Each point is reached from the start by the listed moves, each made 0, 1 or 2 times, or once backwards (-1), plus a little noise. Is the number of moves made odd or even? Then give how often each move was made.
(in the rows, 128 means zero)

Moves:
(1): [143 106 129 150 111]
(2): [159 138 118 123 134]
(3): [136 138 158 117 109]
Start: [120 143 149 128 121]
Points:
[112 175 178  96 119] -> even (-1, 0, 1)
[121 131 222 133  59] -> even (1, -1, 2)
[121 143 149 128 120] -> even (0, 0, 0)

Moves:
(1): [158 121 130 131 121 144 107 139]
(2): [107 143 138 134 124 143 106 130]
(3): [136 128 146 120 104 120 133 137]
(4): [137 122 144 153 158 142 134 148]
(5): [124 120 132 109 162 117 111 136]
(6): [121 126 131 124 128 151 141 109]
(7): [132 166 132 114 133 121 131 137]
(8): [116 121  98 114 144 141 133 173]
Start: [130 134 138 134 114 137 110 144]
Points:
[182 162 158 151 144 136  84 202] -> even (1, 0, 0, 1, 0, -1, 1, 0)
[198 142 187 119 145 179  76 193] -> odd (2, 0, 1, 1, 1, 1, 1, 0)
[137 204 202  79 161 166  59 110] -> odd (1, 1, 0, 0, 2, 2, 2, -1)

Moves:
(1): [150 119 144 113 121 133 133 122 138 130 132 118 121 121 125]
(2): [140 158 116 113 125 132 134 130 131 128 129 120 125 134 132]
(3): [115 130 152 138 131 134 126 120 111 125 124 128 135 139 144]
(4): [134 130 122 145 114 129 136 132 130 121 130 120 140 130 134]
(5): [124 132 124 138 145 149 128 137 145 132 126 137 129 122 136]
(6): [135 117 128 127 118 152 122 126 121 139 121 131 122 126 124]
(7): [120 122 135 122 127 129 145 124 135 135 116 124 128 129 125]
(8): [127 125 142 133 128 126 127 146 117 131 126 130 135 120 126]
(9): [114 138 151 119 103 132 128 133 155 115 116 117 126 125 131]
(10): [130 131 127 137 118 123 128 131 128 147 131 125 134 124 133]
(11): [114 114 139 117 118 135 135 142 137 138 151 117 120 139 134]
(12): [123 132 133 125 130 129 126 116 126 127 136 149 135 138 119]
Start: [141 125 123 132 144 125 157 139 135 136 131 127 127 105 123]
Points:
[ 98 126 175 202 109 163 104 112  80 158  95 171 166 111 150] -> even (-1, -1, 2, 0, 0, 2, -1, 0, 1, 2, -1, 1)
[ 58  68 189 103  23 159 182 147 189 203 142 125 125 125  98] -> even (-1, -1, -1, 0, -1, 2, 2, 0, 2, 2, 2, 2)
[127 102 169 134 146 178 150 188 178 201 182 100 107  97 179] -> odd (1, 0, 1, -1, 2, 0, -1, 0, 0, 2, 2, -1)
[119  81 189 152  93 169 174 220 217 194 177 122 146  74 133] -> even (1, -1, -1, 1, 2, 0, 0, 2, 1, 2, 2, 1)
[ 91  85 199 106  69 146 158 167 195 188 123 131 118  85 103] -> even (0, -1, -1, -1, 0, 1, 1, 1, 2, 2, 1, 1)
[150 105 142 128 133 125 205  67 107 117 141 137 154 156 109] -> even (1, 0, 1, 2, -1, 0, 2, -1, -1, -1, 0, 2)
[138 110 186 104 159 151 152 159  85 168 193 115 111 136 160] -> even (1, 1, 2, -1, 0, 0, -1, 1, -1, 0, 2, 0)
[158  64 185 110 133 216 159 121 123 235 182 114  92 124 160] -> even (2, 0, 2, -1, 1, 2, 0, -1, -1, 2, 2, 0)

Moves:
(1): [141 128 122 125 132 127 130 118 127 129 138 128 114 128 134 127 126 124
 132 122 124 134]
(2): [130 148 125 131 126 130 118 125 135 127 124 120 143 128 133 129 137 134
 130 124 135 133]
(3): [127 125 141 120 130 119 114 110 125 135 117 126 129 133 136 118 133 127
 127 123 126 129]
(4): [124 125 129 147 131 124 127 135 122 120 133 131 124 128 129 111 128 134
 125 116 136 123]
(5): [125 130 135 132 152 131 129 133 134 136 136 117 126 131 134 129 122 139
 116 127 131 127]
(6): [133 129 127 127 127 141 134 125 120 128 129 130 129 122 127 122 127 124
 124 125 122 133]
(7): [133 141 131 131 120 132 145 131 129 129 120 129 128 137 125 120 141 133
 135 144 130 133]
(8): [147 130 132 136 126 123 127 150 110 138 122 125 130 129 130 132 130 128
 134 115 116 135]
(9): [129 128 128 124 127 124 127 141 144 132 124 126 128 122 133 114 132 120
 129 126 135 127]
(10): [125 131 118 134 126 134 123 134 125 142 130 126 130 134 145 128 119 124
 129 125 126 118]
(11): [115 126 135 122 115 128 127 137 125 131 157 136 135 126 117 128 127 125
 139 126 142 130]
(12): [133 126 120 122 134 131 122 129 123 127 136 145 126 131 126 131 127 135
 130 131 125 135]
(13): [142 126 131 126 134 133 129 123 131 130 126 133 145 129 125 135 129 130
 132 120 136 125]
(14): [125 127 132 130 125 137 127 136 134 118 129 124 125 139 125 136 117 140
 128 115 122 129]
(15): [126 125 133 132 125 131 134 126 123 112 127 119 130 133 145 120 125 128
 133 129 124 133]
(16): [126 129 132 137 114 134 133 136 133 121 123 137 128 120 136 147 131 131
 132 124 139 129]
(17): [128 122 117 129 129 133 130 122 127 131 133 125 127 130 129 129 145 131
 127 126 122 130]
(18): [137 112 118 138 127 133 126 126 135 135 131 114 124 115 125 129 131 160
 126 130 135 124]
(19): [125 133 129 128 135 130 121 129 124 134 115 127 124 111 122 135 128 126
 139 126 120 116]
(20): [137 120 142 131 124 139 116 126 136 120 132 120 124 125 122 132 132 114
 130 144 130 119]
Start: [125 126 128 146 143 122 132 138 142 126 112 121 138 137 132 134 132 131
 131 128 130 148]
Points:
[174  91 162 226 178 139 127 240 170 123 162  10  62 103 111  94 146 201
 163  98 124 126] -> even (2, 0, -1, 2, 2, -1, 1, 2, 2, -1, 1, -1, -1, 2, 1, -1, 1, 2, 2, 2)
[184 119 132 241 121 189 146 154 169  95  96   7 134 120 198  93 207 193
 111 140 139 168] -> even (0, 2, 0, 1, 1, 2, 1, 1, 1, 0, -1, -1, -1, 0, 2, 1, 2, 2, -1, 2)
[134 120 166 208 189 166  81 158 103  49  91 109 134 129 147 170 153 149
 143  97  84 141] -> odd (-1, 1, 0, 2, 1, 0, -1, 1, -1, -1, -1, 2, 0, 1, 2, 1, 2, -1, 2, 2)

Moves:
(1): [133 120 139 128 122 133 111 118 138 118 143 117 139 136 137 129 129 129
 122 107 108 122 123 123 114 123]
(2): [110 115 131 129 135 111 122 128 118 133 135 130 135 132 124 120 155 128
 135 125 128 135 126 127 147 125]
(3): [114 141 135 125 123 139 129 134 131 135 120 119 117 140 119 128 136 124
 141 130 117 131 120 130 122 116]
(4): [128 126 130 128 127 121 124 131 142 136 117 124 130 132 127 128 117 123
 128 132 133 128 121 121 126 126]
(5): [117 126 129 130 143 142 141 125 122 130 123 120 127 122 121 137 114 114
 115 131 108 122 118 133 136 120]
(6): [120 131 130 134 127 129 130 126 131 133 123 123 131 135 122 125 135 120
 120 119 131 121 118 132 123 125]
(7): [130 128 128 127 134 126 136 127 129 127 129 122 125 133 125 128 129 127
 127 132 118 125 130 130 123 123]
(8): [122 125 126 139 136 130 121 136 124 127 133 114 129 136 132 121 136 143
 124 125 139 118 135 122 122 131]
(9): [130 139 115 137 126 118 132 120 134 123 127 126 138 135 130 135 132 128
 119 126 138 117 123 121 140 128]
(10): [121 133 132 134 143 135 118 128 132 133 118 125 124 135 121 120 138 131
 127 105 117 132 133 127 109 124]
(11): [119 117 129 130 132 130 125 123 124 126 132 128 127 120 120 129 118 131
 133 137 132 133 130 117 118 132]
(12): [138 133 115 130 133 126 126 133 111 141 126 126 123 129 132 125 133 129
 133 132 131 105 144 130 123 132]
(13): [141 141 129 137 127 123 136 132 131 121 125 123 145 131 114 158 140 132
 124 131 138 136 125 134 146 136]
(14): [126 121 120 135 138 125 138 120 136 129 132 120 124 124 134 129 136 124
 126 133 127 129 137 123 149 141]
(15): [123 126 124 124 129 118 115 141 125 126 126 137 123 126 126 128 130 124
 127 128 131 127 119 133 133 135]
(16): [136 128 126 135 143 129 122 122 138 114 127 131 131 123 125 120 131 132
 137 121 117 123 132 134 125 125]
(17): [135 135 136 152 124 123 128 111 131 126 130 136 141 128 123 115 129 125
 132 132 118 136 116 108 111 125]
(18): [124 132 127 130 139 127 124 131 134 134 131 135 134 130 120 128 117 136
 120 128 131 124 122 127 123 138]
(19): [126 116 127 120 123 132 131 131 143 135 123 132 130 124 140 137 115 138
 131 121 127 136 116 129 126 131]
(20): [131 129 116 127 141 129 120 120 142 131 125 125 128 128 138 121 126 125
 137 125 128 131 125 131 122 126]
(21): [131 135 134 129 125 133 136 121 135 134 122 126 124 136 141 134 121 129
 142 128 133 136 133 126 117 125]
(22): [148 135 124 134 121 125 125 118 119 127 121 137 124 131 125 125 121 128
 129 129 125 124 122 141 131 126]
(23): [127 127 122 143 126 110 129 116 131 133 131 126 123 112 128 116 125 120
 124 136 126 118 120 127 133 113]
(24): [125 133 127 135 143 129 135 131 137 124 132 119 132 130 114 125 127 123
 153 120 129 148 128 122 128 127]
Start: [121 115 146 123 132 120 121 122 122 128 128 134 143 126 132 127 144 120
 134 105 134 116 120 131 134 139]
Points:
[133 172 113 173 172 124 174 152 118 116  91  83 164 133 108 227 130 109
 128  58 167  91 103 160 161 131] -> odd (0, -1, -1, -1, 2, 1, 0, 1, 2, 1, 0, 1, 2, -1, 2, 0, -1, -1, 1, -1, 2, 0, 1, 2)
[126 192 140 249 180 153 157  61 212 214  60  82 131 169 123  71  33 107
 185  86  75  92  35  79  24  64] -> odd (0, -1, 2, 2, 2, 0, 0, 2, 1, 1, -1, 1, -1, 0, -1, 0, 2, 2, 2, 0, 2, 2, 2, 2)
[178 190  87 227 234 130 115 104 170 148  45  93 210 158  62 174  86 118
 125  35 156  65  72 141  91 143] -> even (0, -1, -1, 2, 2, 2, -1, 1, 2, 2, 1, 2, 2, -1, 0, 1, 0, 1, 1, 1, 0, 2, 0, 2)
[ 73 173 196 218 149 121  88 136 145 117 104  81 171 172  32 168 143 128
 176  70 130 186  41  73  81 109] -> even (1, 0, 2, 1, 1, -1, -1, 2, 1, 2, 2, -1, 2, -1, 2, -1, 1, 0, 0, -1, 1, 1, 1, 2)

Moves:
(1): [141 129 129 119 127 135 124 127 123 125 130 123 121 128 125 131 133 129
 130 125 124 132 131 124 134 131]
(2): [127 134 121 138 123 135 131 123 125 129 128 130 123 125 127 125 129 114
 126 126 137 131 125 128 131 129]
(3): [135 147 143 137 121 122 122 131 119 118 125 125 133 128 137 137 127 132
 123 137 130 122 122 133 127 125]
(4): [136 120 131 150 140 131 126 125 139 131 130 123 127 124 121 143 126 129
 128 130 131 137 129 129 126 130]
(5): [124 129 133 128 136 132 130 135 126 130 123 126 132 123 129 129 132 128
 133 120 125 131 130 135 124 130]
(6): [131 125 137 126 133 141 133 139 134 121 133 137 136 139 125 122 127 120
 133 137 127 134 118 137 139 116]
(7): [130 132 121 130 121 126 138 136 134 125 127 131 123 122 120 134 133 132
 135 139 123 129 122 137 123 131]
(8): [132 131 130 134 125 123 130 136 133 120 128 126 133 128 132 119 130 121
 128 131 122 117 135 122 129 144]
(9): [137 138 130 118 122 133 125 122 137 132 142 140 140 133 128 129 128 124
 124 128 132 126 127 135 118 125]
(10): [126 132 133 129 130 123 127 132 129 139 135 125 120 125 124 130 135 127
 131 129 125 125 120 127 132 127]
(11): [124 127 114 119 144 125 128 121 119 120 146 124 135 132 134 137 116 123
 124 125 130 120 127 133 125 132]
(12): [135 121 130 133 130 115 131 127 125 131 124 135 128 133 120 127 129 123
 121 114 124 127 129 139 134 127]
(13): [135 127 122 125 131 129 133 135 128 144 125 126 142 128 138 123 131 126
 121 140 126 128 123 125 131 125]
(14): [129 131 130 125 126 124 128 127 133 124 133 123 134 144 134 129 142 127
 132 129 134 128 129 128 125 124]
(15): [133 128 136 129 134 131 132 121 136 118 123 132 123 125 140 129 139 132
 127 133 129 123 125 130 130 127]
(16): [129 135 117 127 127 135 128 132 126 135 124 135 135 134 137 146 124 120
 122 127 122 124 121 115 139 136]
(17): [119 141 130 128 133 132 121 127 120 123 140 130 133 128 129 129 137 134
 116 120 130 130 135 120 135 128]
(18): [136 140 127 127 139 128 127 127 118 130 128 140 116 139 131 129 120 140
 131 122 130 120 132 124 134 130]
(19): [133 132 133 127 128 121 132 129 129 128 130 126 125 126 129 127 129 124
 130 129 131 141 132 124 130 131]
(20): [135 136 123 123 142 129 127 117 138 125 124 126 133 131 116 129 127 125
 125 144 127 119 132 124 131 123]
(21): [132 128 125 126 134 128 129 135 131 125 128 127 129 124 131 129 123 126
 127 118 132 124 122 117 123 126]
(22): [126 133 126 124 125 131 135 140 127 131 126 129 108 143 135 136 124 122
 107 129 130 133 131 119 124 127]
(23): [126 132 132 127 120 132 140 133 125 124 132 123 129 123 133 141 124 128
 130 126 137 122 141 127 138 129]
(24): [133 131 121 126 125 132 116 136 132 127 125 135 128 120 132 131 130 127
 140 130 139 127 127 136 130 132]
Start: [122 137 134 132 125 140 146 125 134 128 144 135 125 142 139 125 116 116
 128 121 109 137 123 112 126 113]
Points:
[ 97 199 156 181 130 124 142 152 135  92 128 121 114  56 105 136 159 148
 166 101 137 121 135 121 122 122] -> odd (-1, 1, 1, 0, 2, -1, 2, 0, -1, 1, -1, 0, -1, 0, 0, -1, 2, 0, 0, 1, 2, -1, 1, 1)
[129 126 115 101  86  78 188 137 143 160 171 133 135 161 102 103 142 126
 113 111  79  98 144 134 111 119] -> odd (0, -1, -1, -1, -1, -1, 2, 1, 1, 1, 0, 2, 1, 1, -1, -1, 0, 0, -1, 0, 0, 0, 1, -1)
[196 229 111 131 205 169 150 162 184 148 214 144 194 184 131 188 137  53
 117 134 110 116 110  68 147 139] -> even (1, 1, 0, 2, 2, 1, 1, 2, 2, 2, 1, 0, 1, 2, -1, 2, 1, 1, 1, 2, 2, 0, 0, 0)
[160 229 139 147 192 171 167 170 101 142 145 107 116 154 233 249 139 147
  88  96 153 154 154  13 171 126] -> even (1, 0, 1, 2, 2, -1, 0, -1, -1, 0, 0, -1, 2, 2, 1, 2, 2, 2, 2, 0, 2, 1, 2, 0)
[176 173 101  82 141 141 146 114 141 148 199 114 155 211 156 160 112 108
  32 144 100 132 168  57 102 122] -> even (2, -1, 0, 1, -1, -1, 0, 1, 2, -1, 1, 0, 2, 1, -1, 0, 1, 0, 0, 1, 0, 2, 0, -1)
[121 162 192 155 152 147 168 136 127 121 123 143 146 166 219  63 165 155
 116 125 107 122 164  94 126 129] -> odd (-1, 0, 0, 0, 2, 0, -1, 2, 0, -1, -1, -1, 2, 1, 2, -1, 1, 2, 0, -1, -1, 0, 0, -1)
[150 155 154 183 185 147 145 141 129 170 142 168 126 233 196 188 116 118
  75  98 111 133  64  82 147  79] -> odd (-1, 0, 1, 2, 0, 1, -1, -1, 0, 1, 0, 1, 1, 2, 1, 2, 0, 2, -1, -1, 1, 1, -1, -1)
[164 128 109 105 167 133 154  99 142 145 228 143 107 209 107 133 160  80
  95 117 120 190 110 156 135  82] -> even (2, 1, -1, 1, -1, 1, 1, -1, 1, 1, 2, 2, 1, 2, 0, -1, 1, 0, 1, 0, -1, 1, -1, 0)

Moves:
(1): [134 131 140 137 139 129 140 131 126 133 131 115 132 136 124 141 119 120
 128 140 118 137 130 136]
(2): [123 121 131 116 124 137 132 126 117 123 107 118 118 131 125 121 123 127
 137 120 132 125 142 124]
(3): [131 116 113 140 126 132 133 122 121 134 121 124 136 121 126 127 134 136
 127 121 144 135 132 125]
(4): [126 131 125 143 120 128 135 123 125 128 127 122 117 134 137 129 122 137
 129 125 121 124 125 122]
(5): [116 134 119 120 127 133 147 125 123 125 126 128 142 118 126 129 128 123
 137 128 127 124 135 117]
(6): [130 122 123 130 137 117 133 124 123 121 121 109 132 138 138 129 138 123
 135 132 118 131 136 127]
(7): [120 135 133 138 122 114 119 148 136 116 133 134 114 131 122 138 121 120
 129 131 126 114 129 110]
(8): [127 141 126 131 124 127 127 124 131 126 123 130 117 135 115 128 125 124
 126 129 123 138 130 124]
(9): [118 117 100 122 127 142 126 123 126 131 132 104 121 122 119 130 129 130
 128 129 129 125 138 116]
(10): [126 136 125 120 139 129 123 140 124 119 134 123 131 119 131 131 131 133
 125 112 131 129 131 132]
(11): [136 121 129 123 133 135 142 126 136 124 128 124 128 132 129 123 133 134
 127 124 140 131 134 130]
(12): [124 128 127 126 119 127 138 123 134 125 122 130 119 123 131 134 123 126
 128 135 126 140 128 133]
(13): [136 120 128 116 133 137 127 125 135 127 125 132 132 126 136 135 128 128
 135 136 133 125 141 125]
(14): [143 126 117 136 123 132 132 126 131 131 137 117 137 121 132 122 120 122
 119 119 128 126 126 122]
(15): [143 118 142 141 114 136 138 138 131 112 128 132 128 138 140 151 130 122
 125 122 121 126 137 133]
(16): [135 137 130 135 134 121 138 140 122 120 125 132 112 129 122 130 135 129
  91 119 110 106 139 136]
(17): [139 150 142 137 122 129 121 128 123 107 142 124 122 115 103 119 123 125
 118 125 117 115 112 130]
(18): [121 127 143 119 138 135 126 115 127 122 127 121 127 128 118 124 138 118
 124 126 124 129 110 117]
(19): [117 132 118 123 123 128 126 113 127 134 132 131 122 121 135 125 130 122
 137 120 144 123 140 140]
(20): [125 127 114 129 124 117 127 123 120 131 117 130 128 144 139 131 130 126
 127 133 132 126 122 132]
(21): [144 117 145 111 125 116 134 129 121 133 147 122 127 135 128 136 132 134
 122 133 129 136 123 120]
(22): [128 127 123 121 147 127 140 123 111 128 129 133 121 131 128 128 128 125
 133 133 121 144 121 126]
(23): [132 121 124 125 127 115 126 125 133 134 124 126 124 130 125 131 129 136
 132 122 127 126 117 129]
(24): [122 120 127 123 135 129 135 120 120 117 133 134 129 131 125 129 117 127
 128 123 120 130 133 129]
Start: [123 124 137 125 118 125 133 113 123 114 132 128 122 150 119 132 121 125
 127 123 132 125 129 125]
Points:
[111 120 128 147  85 118 192  55 128  78  86 147  80 145  83 162 169 152
  51  72  93 120 115 131] -> odd (-1, -1, 2, 1, 1, 0, -1, 2, 0, 0, 0, 2, 0, -1, 1, 2, 0, 2, 0, 0, 0, -1, 2, 1)
[114 168  88 149 137 189 197 188 153 105 123 103 124 108 124 194  75 115
 107 134 109 111 229  89] -> odd (2, 0, 0, 1, 2, -1, 1, 1, 1, 2, 0, 1, 2, 1, 0, 1, -1, -1, -1, -1, -1, 0, -1, -1)
[138  66  45 128 149 127 216  68  13  30  83  46   7 219 107 126 138 150
  69  89 105 102 209  69] -> even (-1, 2, 2, 2, -1, 2, 1, 1, 2, 0, 2, 0, 1, 0, 0, 2, 1, 0, 0, 2, 1, 2, -1, 2)
[122  89 149 101 212  93 208  57  91 144 185 142 107 123 119 166 108 125
 107  94 139 168  97 125] -> odd (2, -1, 2, 1, 0, -1, 1, -1, -1, 1, 0, 1, 1, 1, -1, 1, -1, 2, 2, -1, 1, 2, 2, 2)
[177 120 136 146  87 195 174  87 151  61  91 141 108 165 116 143 133  97
  50  79 106 124 117 117] -> even (-1, 0, 0, 0, 0, -1, -1, 2, 0, 0, 1, 1, 1, 2, 2, 1, 0, 2, -1, 1, -1, 0, 0, 0)
[146 115 171 127 112  45 164  89  98 114  99  68  19 215  78 121 168 134
  40 120 106 113  82  84] -> odd (0, 1, 1, 1, -1, 1, 1, 1, 0, -1, 1, 1, -1, 0, -1, 2, 0, 2, 0, 1, 2, 0, 1, -1)
[161 177 184 111 109 120 202 180  64  14 116  56 125 121  92 176 119  87
  95 119  57 113 187 128] -> even (1, 2, 0, -1, 2, 2, 0, 0, 0, 2, -1, 2, 0, 0, 1, 1, 2, -1, -1, 0, 1, 0, -1, -1)
[133  79 116 108 107 172 228  80  54  53  58  98  65 184 132 173 134  99
  92  95  45  64 153  41] -> even (-1, 2, 0, 2, 2, 0, 0, 0, 1, -1, -1, 0, 2, 1, 2, 2, 0, 2, -1, 1, 0, 2, 1, 0)
